Each row of a before or after table is a point. One or more steps were done to the points. Then noise was added and the rows were shuffled. The steps act on columns, c1 being the first. What was done? A step turns or swaps two columns, mirrors them in a line or flattens them onto one, adds a multiple of one to another, or multiplies or shifts one. Angles are multiples of 10 degrees, from the lower column toward the higher: turns from -170 to 170, lines from 10 to 170 but not 90. Use the fewest steps. Two steps may share a column if one is a turn and the other turns, adds or multiplies; they go together, in the order done. Otherwise the lowest column goes first.

Before (11 x 2):
[[ -6 -31]
 [ -1  28]
 [-16  12]
 [ 18  44]
 [ 34 -10]
 [  6  28]
 [ 20   0]
 [ -5 -16]
 [-40 -10]
 [  0  32]
 [  0   8]]
After (11 x 2):
[[-75  28]
 [-57  69]
 [-39   1]
 [-60  77]
 [-43 109]
 [-55  69]
 [-99 -26]
 [-26 -24]
 [-64 -38]
 [-65 -75]
 [-61  22]]
Steps: shift c1 by -60; multiply c2 by 2.5

Before:
[[ 36  -4  36  22]
 [-41  13  20  42]
 [ 50  14  -7 -18]
 [ 33 -57 -16  51]
 [ 12   8  39  38]
 [-40   5  -5  40]
 [ 48  37 -59 -71]
 [ 25  67  58   0]
 [-33  12 -26  83]
 [ 15  17 -31  26]
 [  7 -44  -1  -5]
 [ -1  32   5  63]]
After (12 x 4):
[[-17 -18  -4  35]
 [  3  42   0  10]
 [ 11 -65  58 -23]
 [  0 -52   4  49]
 [  4 -20  39  33]
 [ 18 -11 -59 -79]
 [ 15  -4  36  22]
 [-15 -27  22  35]
 [-13 -39 -25  75]
 [ 14  35 -16  68]
 [ 20  -7  -8 -23]
 [  7 -26 -31  19]]
Steps: multiply c1 by 0.4; mirror c2 and c4 in the line at 100 degrees

Before, 13 rows:
[[ -1  14 -39 -28  19  28  -5 -15]
 [ 45  -8 -33  21  17  41  15  -6]
 [-13 111 -40 -27  11   5  35  23]
 [ 19 -36  29  27  22  24  32  10]
 [ 40 -39  48  30 -33  -2  21 -19]
 [ 12 -25 -29  24  14  42  75  23]
 [-73  -4 -62  13  -7   8  98 -16]
 [ 46 -23 -53  22  18 -27  26   5]
 [ 26  -8  37  42   1  21  -3 -20]
 [-18 -15  -1  47  18  22  -7 -10]
 [-34 -40 -50  36 -22  35  -1  19]
 [ 45  43 -39  27  16  23  38  41]
 [ 13  12 -14 -13  10 -49  54  28]]
After (13 x 8):
[[-118   -4   24   12   -8    8 -114  -17]
 [  31  -36  -39   28   21   24  -21    9]
 [  70   43   22   25   15   24  -49   42]
 [ -21  112   26  -24   12    5  -47   23]
 [  74  -23   42   21   17  -26  -43    5]
 [  64  -38  -53   29  -33   -1   -5  -19]
 [  22   13   -4  -13    9  -51  -55   28]
 [ -31  -15    4   47   19   22    6   -9]
 [ -55  -40   48   35  -22   34  -18   19]
 [  73   -7   26   21   18   41  -25   -6]
 [  21  -25    3   24   13   43  -81   22]
 [  43   -9  -32   42    1   20   16  -19]
 [  -3   16   40  -28   19   27  -11  -17]]
Steps: multiply c1 by 1.6; turn c3 and c7 by 160 degrees

Before:
[[ -72  -76    4   17   -8   42   16   17   12   12  -23]
 [-121  -16   -6  -29   -9   31   32   30   37   33    4]
 [ -16  -38   12    3   67  -34   -2   44   40  -28  -46]
 [ -57   30   14   40   21  -17  -46   -8   46  -69  -49]
 [  -6    3   42   33  -33  -35  -29   37  -30   18   29]
 [   9   18   22   39   30  -11   11   46   48   -4  -90]
 [   9   15  -43   25  -21  -25  -35   13    9   26    3]
 [ -18    5    0  -57  -43   12  -35   -6   -3   33    7]
 [ -41   27  -33  -30  -32   20   24  -17  -38   -1   27]
 [ -17   12   17   -1    2  -43  -20    4  -21    9   42]
 [  -3  -12    7   27   27  -25   28    4  103  -22  -45]
 [  13   21    6   -3  -33   35  -19   24    9   -8   35]
 [ -35    9    6  -19  -83   16    9  -34   -8    8   -7]
 [ -41   26   -3  -29  -31   60    0  -61  -23   62   40]]
After:
[[ -13   13  -36   -5   -1  -38  -22    4  -22  -20   28]
 [-118  -16   10   31  -15   33   30   31   36   -9   36]
 [ -43   25  -14   43   -3   17   27  -20  -39   37   17]
 [ -31    8   10   70   38   20   10  -34  -12   -3    6]
 [ -12    7  -31    8   44  -41  -28   38  -33  -42   20]
 [  15   22   76  -53    8  -11   11   49   42  -17  -55]
 [ -39   22   -6   41   -3   58   -3  -67  -22  -19   69]
 [  -7  -14   29  -36    8  -28   28    3   98    1  -42]
 [ -70  -76   27   -7   16   42   12   16   12   -6  -10]
 [   7    9   13   -1   37  -21  -33   20    5   34   34]
 [ -17    3   14   69  -13   13  -35    0   -2  -13   31]
 [  14   24  -35   31   19   35  -19   22   11    0    3]
 [ -17  -42   25  -55  -41  -32   -6   39   38   -3  -47]
 [ -57   28    7  -41   12  -15  -44   -5   48   13  -90]]
Steps: turn c3 and c10 by -110 degrees; turn c3 and c11 by 60 degrees; turn c4 and c5 by 130 degrees

Before (10 x 14):
[[ 21  10  28  14  26   4  16   3   8  18 -24 -42  -2   1]
 [-29 -22   1  -7  40   4  -2  13 -36  -2 -18  -6 -31  -4]
 [-18  -8 -38 -24 -38   4 -13 -27  16  14   7 -10 -34   7]
 [ 16  24  10 -35   9   4   6 -38  23  11   3  19 -16   4]
 [-12 -21 -29 -20  29  -6   0  21 -31   3 -44 -41 121 -14]
 [  7  12  32   1  16  -6 -15   6  14  26  32  31  20  14]
 [ 18   4  25 -31  35  -1 -11  20  20   4  34 -18 -23 -13]
 [ 19 -30  26  32  26 -15  60 -30 -29   4   8 -40 -31 -16]
 [ 15 -20  20 -19 -27  36 -14 -53  11   1   8  18   4 -19]
 [-40 -12  19  39  37  -7  51  20  25  19  26  10  -1 -20]]
After (10 x 14):
[[   8  -34   96    4   16  -11  -14    8   34   25   32    4    3   26]
 [ -17   43  -85  -20   29  -11    0   24  -11    5  -46  -14  -74   99]
 [  14  -15   58  -19  -27   39  -13  -52   30   -1    9  -23  -16   -5]
 [  17  -24   33  -34   10    4    6  -37   40   11    3   21   13  -12]
 [ -29   10    3   -9   41    3   -3   14  -16   -4  -20  -24   14  -31]
 [ -39   -8   54   38   39   -8   52   17   45   18   23  -13  -16   -9]
 [  20   37   85   14   29    4   17    6   28   18  -25   17    4   -3]
 [  18   17   75  -30   35   -3  -12   18   41    5   37    7    0  -28]
 [  20   43   80   33   28  -18   62  -29   -7    3    9  -21    2  -36]
 [ -17   12 -114  -23  -40    4  -12  -27   35   13    6   -8   23  -25]]
Steps: turn c2 and c12 by 100 degrees; multiply c3 by 3; shift c9 by 20; mirror c13 and c14 in the line at 60 degrees

Before, 11 rows:
[[  5 -41   7  20 -11   0  21 -27 -64  76  -3  38  -4  -2  -3  -3 -21 -41]
 [ -6  17 -22   0 -24  54  10 -19   8  20  25  46 -22 -31  74   6 -89 -15]
 [ 90  78  20  -1 -73 -36  28  36  10 -58 -41  18  13  11 -77 -82  -2 -62]
 [-14   8  10   0 -11  -4  18 -16 -18  26 -26  20 -45  64 -15  -2 -16 -37]
 [ 24  53  32 -32   6 -37  43  19 -37 -45 -44 -48  19 -14  -2 -55  -5  -3]
 [-11  46 -14  18 -37  16  21  40  33  -6  73  50  -1 -29  -7 -22 -16 -14]
 [-12 -65 -35 -52 -24  49  51 -29 -44  27  26  41 -33   9  40  27 -58  21]
 [-38  -6 -37  -6 -46   0  19 -54   3  25   5  34   3 -25  15  28 -50  14]
 [-12  34 -58  -9  -9  48  45 -12  24  10  19  41 -11 -46   1   0 -15 -59]
 [-11 -72   7  39 -18  52  38 -25 -13  54 -38   5 -26   8   9  15 -15   6]
 [ 30  32  -6 -21 -26 -28 -19  50  25 -15 -50  34  23  10 -36 -88  16 -49]]
After:
[[ -9  -9 -11 -42 -34  16  21  38  28  -3  72  53  -4 -23  -5 -26 -17 -15]
 [ 87 -39  20 -68 -75 -34  29  36  -8 -60 -39  15  11 -82 -76  11  -4 -60]
 [-16  -6  11 -10 -11  -5  20 -14 -21  28 -26  16 -47  -3 -16  63 -12 -35]
 [ -6 -26 -58 -23 -10  48  45  -9   8   9  18  40 -11   3  -2 -47 -15 -59]
 [ 27 -33 -10 -18 -25 -28 -18  48   7 -12 -51  34  23 -86 -39  11  17 -49]
 [-10 -12 -38  81 -23  50  50 -26 -52  28  26  43 -32  27  38   9 -56  22]
 [ 23 -56  35 -32   8 -35  41  18 -61 -45 -41 -49  20 -58  -3 -13  -6  -2]
 [ -4  -4 -23 -18 -21  54   8 -18   5  21  26  45 -24   7  78 -34 -88 -16]
 [  7  39   7  26 -13  -2  19 -27 -46  75  -2  37  -2  -2  -4   2 -19 -42]
 [-37  -5 -40  13 -47  -1  20 -51  -1  25   2  32   2  28  15 -25 -49  19]
 [ -9  75   6  43 -22  50  38 -24  23  52 -37   4 -27  17   8   7 -12   4]]
Steps: turn c2 and c4 by -120 degrees; add 0.5 times c2 to c9; swap c14 and c16

Before:
[[  22  -18  -25   15   21   30   32    2  -25    4  -18    2    4  -32
    18  -60   50   40   39   26   13   11    7  -31]
 [ -39  -39   17   -6   31   32   -6  -26    4   -4  -39   16   12  -23
    56  -47    0  -13  -29   29   -3  -25    1   35]
 [ -28  -15  -12   36    6   18   18  -27   15    4  -32   10  -14   54
    -7    9   20  -14   -8   -1    4   19  -88  -26]
 [  20    1   17  -25    1   11 -121   44   64   -5   15  -10   14  -12
    11  -40   16   36   47    7   46   32   21  -40]
 [  11  -38   -4   36   -7  -31  -98  -15  -32   34  -26   15    3  -12
    -9  -33   39   45   16   22   -6  -14   26   -2]
 [ -34  -18   15   14   -4   29   39  -19  -21   11  -33   35  -27   16
   -21  -15  -15   26   37   27   19   32   11  -18]
 [ -14  -33  -23  -41   37  -33  -41  -31   97    4   -2   12   34   -7
    -5   38   93   40   40  -21   -6  -12   31  -15]
 [  24   51  -15  -32  -22   26   16  -32  -28   -1  -25  -23  -33  -19
    15  -56   22  -60   27  -13    7   14   -3   51]
 [  13   -8   10  -15  -16   17   -6   92   23   18   42   38  -42   17
   -16  -36    5   26   34  -16   16   24  -15  -22]
 [  32  -15   26   32    0   23   40  -28  -33    5  -39  -89   -2  -39
   -14   38   38   54    4  -10   59   48    5   43]]
After (10 x 24):
[[  9 -44  -3  35  -7 -19 -52 -16 -33  33 -49  16   6 -10  -7  -2  40  42
   16  22  -7 -19  25  -1]
 [ 31  14  27  30   2 -24  37 -28 -32   3 -29 -89 -23 -40 -15  19  35  55
    7 -11  58  46   5  25]
 [ 14   9  11 -12 -17 -15 -27  96  26  19  57  37  -6  16 -15 -25   7  25
   35 -16  15  25 -17   8]
 [-40   7  17  -6  29 -47 -31 -23   4  -1 -67  17 -13 -22  55 -35   1 -12
  -28  32  -1 -27   2  13]
 [ 25  48 -12 -31 -24  31 -32 -33 -28   0 -12 -22 -39 -19  16 -48  20 -59
   30 -13   9  13  -3  44]
 [-33  16  14  13  -4 -31   4 -20 -22  10 -62  33  -2  15 -21 -20 -16  25
   40  25  20  33  13   3]
 [-26   8 -11  39   4 -22  10 -28  14   4 -31   9   7  56  -7   3  18 -12
   -8   2   4  18 -88  -8]
 [ 19  10  20 -26  -2  -7 -64  44  65  -8  12 -10  26 -11  14   2  17  35
   49  11  48  35  21 -34]
 [-14 -48 -23 -39  39 -14  13 -32  98   7  18  12  20  -8  -5  38  94  42
   41 -20  -8 -12  32 -24]
 [ 25  20 -26  16  21 -31 -26   0 -24   2 -44   3  16 -31  17 -56  53  41
   35  26  16  12   7 -19]]
Steps: mirror c2 and c6 in the line at 30 degrees; multiply c7 by 0.4; turn c7 and c16 by -40 degrees; add -1 times c20 to c11; flatten c13 and c24 onto the line at 130 degrees

Before (13 x 48):
[[ -29    1  -18    9  -26   14   -8  -11   -6   33   12   22    7   30
   -11   -2   22   -7  -37  -24  -10  -16    5  -23   21   76    4   -3
     0    9   -2   -2   31  -15   -7  -18  -28  -10    6  -24   13   -2
    27  -47   13  -30   20   -1]
 [ -37    3   21    3   -2   13   38    9  -14   -5   44   -6   12   22
   -17   -7   34  -10   14    2  -15  -28   25   47  -20  -12  -11    0
     4   19   45   14   49   10    7   -9    9   -1   -1   50    3   16
    24  -35   47  -31    1   13]
 [   2   10   58    1   40  -11   44    5   -2   51   33  -29   27   13
     7   -6    2    7  -15    2   30   -5   10   50  -36  -20   10   44
    58   32   27   20  -12  -18   -5   -3    5  -38  -15   24   24   34
  -117   -7   -4  -32   24   26]
 [ -22   20  -18   -9   22    8  -10    2   13  -26   18  -13    3  -18
     9  -12   28  -32  -43  -14  -51  -29   20   46   21  -22   -1   -4
   -17    4   -5   25    3    5  -13   -7    3    5   20  -20   18  -61
    -6   46   47  -19  -20  -25]
 [ -25  -14   31   -9   39    1  -15    5   -9  -13   49   20   20    1
    42    1   17    7   28  -33  -50  -21   25   -3    6   17  -14   26
     1   20   -9   13  -13  -11  -15   -6  -31  -24  -23    2    9  -15
    20  -43   24   24   10    5]
 [ -35   14  -20  -10   40  -19  -10  -22    3    1   47    5  -61   13
    -4   11   55  -29   13   12  -39   -2   20   41   21   34    1   37
     6   -7   -6  -31  -30  -18   22    2  -18    2    7   -6  -72  -32
   -63   42   12  -31   24    1]
 [ -43   20   -9   -6   42    6   -3  -16   10  -29  -24  -16   15   -9
   -18  -21   -9   -4   -5  -30   58  -13   15   34   18   37    3   -6
    -2   -1   20   21   14   25    8  -16   29   -5   25   24  -75  -18
    14  -21    1  -33   13   27]
 [ -24   19   24   36   26   -6    5  -20   12  -11  -35  -26    8  -10
    12  -36   16   12  -14   71  -41   57  -78   38  -24  -19   -1   87
   -17   18  -13  -27    2   25   49    1   25    0   28   10    2   28
    13    9   27    6   12   28]
 [  29   14    2   -1   35    9   28    5   -2  -23    2  -27   10  -10
    -5  -10   20    1   31  -26   43  -26    8   -8   12   19  -43    4
     2   42    7  -49  -21   28   -7   -9   -6  -10   26  -21  -13   42
   -34  -38   -7  -38   23   31]
 [ -42   16  -25   14   24  -28   70  -35  -54  -10   34    7   34   -8
    41    0   -8   11   13   40  -44    6   -8   19   11   11    7   -4
    -6    2  -11   24  -30    9   10  -23   64    6   11   17   21  -34
    23  -36   -5  -37    2   26]
 [ -17 -121  -12  -12   21   12  -10  -13  -27   39  -23  -22  -34  -24
    -9  -50    3   15  -49   10  -48   56   11   -8   -6  -25    2    7
   -22   45   -6   22    1   59   -1   -8    3    1   16  -13   12   31
     0  -34  -11  -35  -43   12]
 [ -10   18    6    5   20  -39    7    8    2  -32   -5   26    1  -23
    73  -13   -6  -26  -19  -31  -45  -24   24   36   21  -24  -11   -2
   -30    1    3   -7   11   28  -22  -38  -36    4  -86   -9   15   34
    22  -44    5  -36   16    2]
 [ -39   12  -21    3   13  -19    7  -21  -36   -5  -16   -5   12   26
   -20  -21   -4   12  -49   -2   51    5   10   11   14   17  -44   -3
   -26   39   -5   12   71   21  -28  -10   -2  -23  -26   49  -26   11
   -26  -38    5   -6   -6  -15]]
After (13 x 48):
[[ -37    8   22    1   -1   12  -35    9  -17   -5   46   -4    7   27
   -16   -8   27   -6   15    9  -47  -26   24   49   13   -5  -13    7
    -1   17   45   10   54    9   10    0  -19    2   -7   50    8   18
    27  -36   52  -26  -20   12]
 [ -27    0  -15    9  -30   13   18  -12  -11   32   12    0   10   31
    -6   -8   27  -12  -38   22   -3  -19    5  -19  -30   78    6   -6
     2    4   -6    0   32  -12   -9    6   26  -10  -19  -25   12    3
    29  -47   12  -28   11   -2]
 [  31   13    3   -6   33   10  -20    2   -3  -21    5   -1    8  -11
    -1  -11   23    0   37   37   39  -25   11  -12  -26   22  -48  -14
     4   38   13  -53  -20   31  -12   24   -2  -12  -11  -19  -16   41
   -31  -31   -6  -38   -2   31]
 [ -41   27   -7   -7   42    7   13  -10    7  -28  -17    0   11   -8
   -16  -22   -8   -5   -4   22   67   -7   12   34  -20   39    6    9
     0    3   18   21   17   28    7   21  -37   -1  -13   23  -75  -19
    11  -23   -2  -34    8   32]
 [ -42   22  -28   12   24  -26  -77  -36  -56   -5   37    0   30  -11
    30   -1  -11   13   19  -23  -30    3   -8   18   -4   11   14   27
    -2    5   -9   24  -28   10    9    8  -57    4  -23   18   21  -31
    25  -33   -7  -32   10   26]
 [ -38   12  -24    3   16  -14   -8  -23  -33   -7  -15   -1    9   22
   -20  -21   -6   16  -53   -1   76    2    4   12   -5   24  -42    4
   -24   44    5   11   77   19  -30  -26   -1  -22  -12   47  -23    8
   -30  -31    9   -5   17  -13]
 [ -20  -14   27   -8   37    0   25    3  -13   -8   51    1   23   -2
    38   -3   18    9   25   29  -47  -25   22    1  -13   21  -11  -35
    -2   20   -7   15   -9  -12  -16  -20    8  -23   -4    9    8  -15
    22  -45   22   23    3    5]
 [ -37   17  -23  -11   46  -20    8  -20    0   -1   44   -3  -56    9
   -14    8   51  -25   12  -18  -34   -6   19   42  -27   33   -2  -41
     8   -6   -7  -28  -30  -20   25    8   -8    5    4   -2  -74  -35
   -58   43   14  -30   10    1]
 [ -23   21   23   37   28   -7  -38  -25   11   -8  -33   -6   10  -12
    11  -41   18   10  -14  -70  -86   61  -79   35    4  -19   -1  -75
   -16   22  -14  -35    3   24   49   24  -12    5   -2   10    0   28
    11   10   26    5  -30   26]
 [ -21   14  -17   -7   24    7   12    0   14  -22   20   -3    3  -25
    10   -9   26  -31  -44   -2   -2  -29   20   44   -1  -24    2    8
   -16    6   -2   20    4    6  -11   24  -12    5   -5  -21   19  -58
    -8   46   45  -13   25  -24]
 [ -17 -122  -11   -9   21   10   20  -14  -22   38  -25    0  -33  -23
   -13  -61    8   18  -49   22  -22   53   13   -7   40  -27    3   -7
   -25   45   -7   22   -3   61    0   18  -10   -1  -11  -16   10   31
    -5  -29   -7  -30   11   16]
 [ -12   18   13    5   22  -43   -3    5    4  -28   -6   -2   -3  -20
    70  -10   -6  -30  -16   27  -26  -22   24   38  -24  -22  -12  -12
   -29    3    3   -6    8   29  -22  -87   23   -1  -44   -8   15   36
    16  -40    3  -34   11    5]
 [   3   12   54    3   39   -8  -42    6   -7   54   30    2   24    9
     6   -4   -2    6  -14    9  -36   -6   11   48   -8  -21    8  -44
    58   34   28   19  -14  -21   -8  -13  -26  -40   -1   20   26   38
  -114   -9   -5  -30  -50   26]]
Steps: add 0.3 times c2 to c20; turn c7 and c20 by 160 degrees; multiply c12 by 0; turn c25 and c47 by 120 degrees; add 1.5 times c47 to c21; turn c28 and c37 by -160 degrees; add -0.5 times c23 to c37; swap c36 and c39
